Rows are points. Each copy is the shape, with its points in the same order, stretched, turned, moved and blurred by noise. Say if it was mirrored as well.
In the rows, 100 means zero.

Shape (7 x 2):
136,77
70,131
145,72
131,120
78,161
134,86
75,187
Copy 1 (7 x 2):
129,78
74,151
135,69
86,91
43,147
122,82
14,154
Copy 1 is: mirrored
Copy 2 (7 x 2):
149,87
56,123
150,72
120,124
48,161
134,95
42,180
Copy 2 is: only turned

Shape (8 x 3):
113,104,67
121,103,152
192,103,182
152,73,97
88,89,93
115,90,26
72,104,138
145,124,31
Copy 1 (8 x 3):
125,91,134
124,146,59
182,163,24
157,84,86
99,91,104
127,54,159
77,133,73
155,84,172
Copy 1 is: mirrored
Copy 2 (8 x 3):
144,87,64
108,100,149
139,71,186
141,43,114
101,99,63
158,76,43
71,127,113
193,83,72
Copy 2 is: only turned

Shape (9 x 4):
103,104,134,123
117,99,69,99
120,145,89,14
94,126,98,132
103,109,156,98
98,99,67,120
63,141,105,66
111,108,86,131
44,99,133,129
Copy 1 (9 x 4):
97,67,131,109
120,106,85,112
118,32,28,101
82,94,104,121
95,39,129,104
108,123,98,109
73,69,67,85
99,104,110,125
63,96,132,78
Copy 1 is: mirrored
Copy 2 (9 x 4):
122,113,132,107
117,79,79,106
118,123,56,11
128,125,89,131
124,133,145,73
109,90,80,135
93,159,76,71
127,97,90,131
80,146,135,132
Copy 2 is: only turned
Copy 3 (9 x 4):
59,82,117,96
103,78,61,123
147,144,61,43
60,101,78,118
64,95,126,61
78,84,80,147
97,158,105,100
63,78,79,126
47,124,152,130
Copy 3 is: mirrored
Copy 4 (9 x 4):
96,105,121,104
131,85,73,84
132,5,90,120
95,109,79,114
93,82,142,111
112,101,62,84
72,44,86,117
115,112,79,98
46,104,109,91
Copy 4 is: mirrored

Shape (12 x 6):
110,142,126,88,111,61
78,118,64,171,67,90
34,138,93,72,123,121
115,124,86,95,86,98
98,104,128,77,135,73
95,54,85,60,105,60
81,96,122,109,67,120
46,147,107,102,119,150
108,116,114,96,117,123
77,23,86,77,91,138
147,95,104,115,84,57
82,97,118,120,94,99
Copy 1 (12 x 6):
150,151,127,106,79,81
76,154,60,125,118,120
112,153,155,62,128,133
135,129,88,98,115,100
137,118,142,94,69,93
106,77,98,52,61,69
100,113,125,120,141,99
115,157,157,99,154,155
141,117,126,112,119,124
81,45,111,74,126,111
134,110,70,122,76,70
102,120,123,119,110,106
Copy 1 is: mirrored
Copy 2 (12 x 6):
108,129,94,82,91,61
60,119,60,154,80,126
133,56,48,94,52,105
91,106,78,85,120,99
111,87,100,88,100,44
54,48,98,76,113,55
98,77,122,105,86,129
155,75,59,122,61,122
130,91,91,102,119,93
82,5,118,102,126,117
65,128,111,100,139,64
97,91,107,122,89,100
Copy 2 is: mirrored
